Rows are points. Each copy is the shape, with its points in the same order, stretched, turned, moved and blurred by noise. Some copies are also mirrored. Which?
In the rows, 128 means zero.

Shape (9 x 3):
[[ 96 102  85]
 [140 165 109]
 [194 115 155]
 [ 70  92  82]
 [102 198 157]
 [181 137 141]
 [146  77  96]
 [ 95 135 114]
 [ 62  92 177]]
Copy 1 (9 x 3):
[[ 75  94 123]
 [151 117 107]
 [167 101 187]
 [ 35 111 119]
 [162 185 119]
 [160 107 156]
 [ 87  88 150]
 [101 127 118]
 [ 65 171 186]]
Copy 1 is: only turned
Copy 2, 9 rows:
[[103  81 119]
 [143 141 109]
 [168 147 164]
 [ 92  70 121]
 [ 93 172  88]
 [160 157 151]
 [141  86 153]
 [103 111 120]
 [ 42 121 156]]
Copy 2 is: only turned
Copy 3 (9 x 3):
[[ 88 140  74]
 [161 148  96]
 [175  63 125]
 [ 60 153  73]
 [151 181 156]
 [177  90 116]
 [111  87  71]
 [107 156 107]
 [ 59 132 174]]
Copy 3 is: only turned
Copy 4:
[[129 106 197]
 [167 152 172]
 [169 104 103]
 [102  92 214]
 [121 201 152]
 [174 129 139]
 [149  72 172]
 [120 133 182]
 [ 69 113 134]]
Copy 4 is: mirrored

Shape, 9 rows:
[[145 160 145 143]
 [ 93  99  97 112]
 [153 115 100 207]
 [127 202 151  80]
 [144 172 177  68]
 [158 157 167 133]
 [136 149  94 103]
 [183  80  89 188]
 [175 109  86 170]]
Copy 1:
[[159 126 145 143]
 [ 94 122  66  77]
 [ 71 122 151 166]
 [219 141  96 125]
 [210 157 136 102]
 [167 140 166 140]
 [133 151  77 126]
 [ 44 161 152 154]
 [ 79 166 131 157]]
Copy 1 is: mirrored
Copy 2:
[[146 173 132 112]
 [130  83  61 114]
 [189 106 145 190]
 [111 223  93  66]
 [ 89 203 127  44]
 [137 178 153  89]
 [108 144  75 135]
 [143  65 159 201]
 [137  98 134 198]]
Copy 2 is: mirrored
Copy 3 (9 x 4):
[[133 133 152 159]
 [ 86 108 104 114]
 [156 150 173  96]
 [112 129 115 200]
 [112  94 119 199]
 [133 115 169 179]
 [137 123 103 143]
 [169 112 168  86]
 [173 121 155 103]]
Copy 3 is: mirrored

Shape:
[[125 168 120  81 165 116 102 108]
 [ 92 161 110 101 170 144 140 147]
 [106 160 111 160  84 106 157  94]
 [ 67 102 171 158 134  69 181 121]
 [138 119 112 180 156 156  89 113]
 [121 121 126  57 205 110  69 138]
 [164 139 131 159 122 115  49 127]
 [160 171 168 119 105 166 102 147]
 [105 121 165 159 147  95 131  84]
 [208 122 137  82 124 162  91 135]
 [177 150 121 220 174 142 149 153]
 [111 191 107 131 120 135  79  73]
 [155  61 128 143 203  74  91 137]
 [170 124  94 143 150 131  85 139]]
Copy 1:
[[152  71  65 116 132 136 123 129]
 [138 159  84 140 173 134 102 122]
 [ 86 114 159 109 120 173  95  47]
 [ 16  92 146 179 183 132  74 115]
 [168 143 149 149 137  66  67 102]
 [164  75  36 144 126  94  87 202]
 [185  72 160  88 111  99  72 132]
 [172 118 159  79 166 150 160 158]
 [ 79  59 155 165 155 110  91  99]
 [186 117  99  86  99  84 172 184]
 [121 171 144  75 209  42  53  85]
 [183  67 139 116 111 162  99  68]
 [113  88  84 144 124   8  33 165]
 [175 134 113 101 108  67  66 133]]
Copy 1 is: only turned
Copy 2, 14 rows:
[[142 175  90 117  90 121 138 130]
 [138 155 125 100 114  73 152 164]
 [ 85  85 123 142 122 167 154 169]
 [ 97 133 199 105 190 164 183 163]
 [141 133 122 184 169 113 104 112]
 [156 239  95  83 128 104 120 126]
 [162 147 111 175 119 164  72 118]
 [174  81 146 130  76 137  92 117]
 [ 95 151 146 151 161 172 160 117]
 [199 107  87 110 106 156  87 100]
 [210  87 134 204 154 145 165 142]
 [ 77 145  90 162  77 122 113 117]
 [187 211 117 137 214 165 131 122]
 [173 141  87 160 141 138  95 122]]
Copy 2 is: mirrored
Copy 3, 14 rows:
[[110  91 130 144 172 170 118  74]
 [ 99 123 122 155 204 111 130 119]
 [133 146 152 128 126 138 224 143]
 [ 30 123 131 167 128 127 159 186]
 [158 116 116 183 110  94 115 145]
 [ 76  82 118 174 166 148  40  57]
 [148  88 159 138  98 121  96 117]
 [145 103 127  81 164 147 126 166]
 [ 90  97 128 171 110 163 143 161]
 [145  96  67  91 115 148  95 111]
 [135  49  92 163 124  48 125 194]
 [178 125 176 145 156 173 173  91]
 [ 58  58  88 206  75  93  40  98]
 [141  95 113 157 109  87  98  98]]
Copy 3 is: only turned
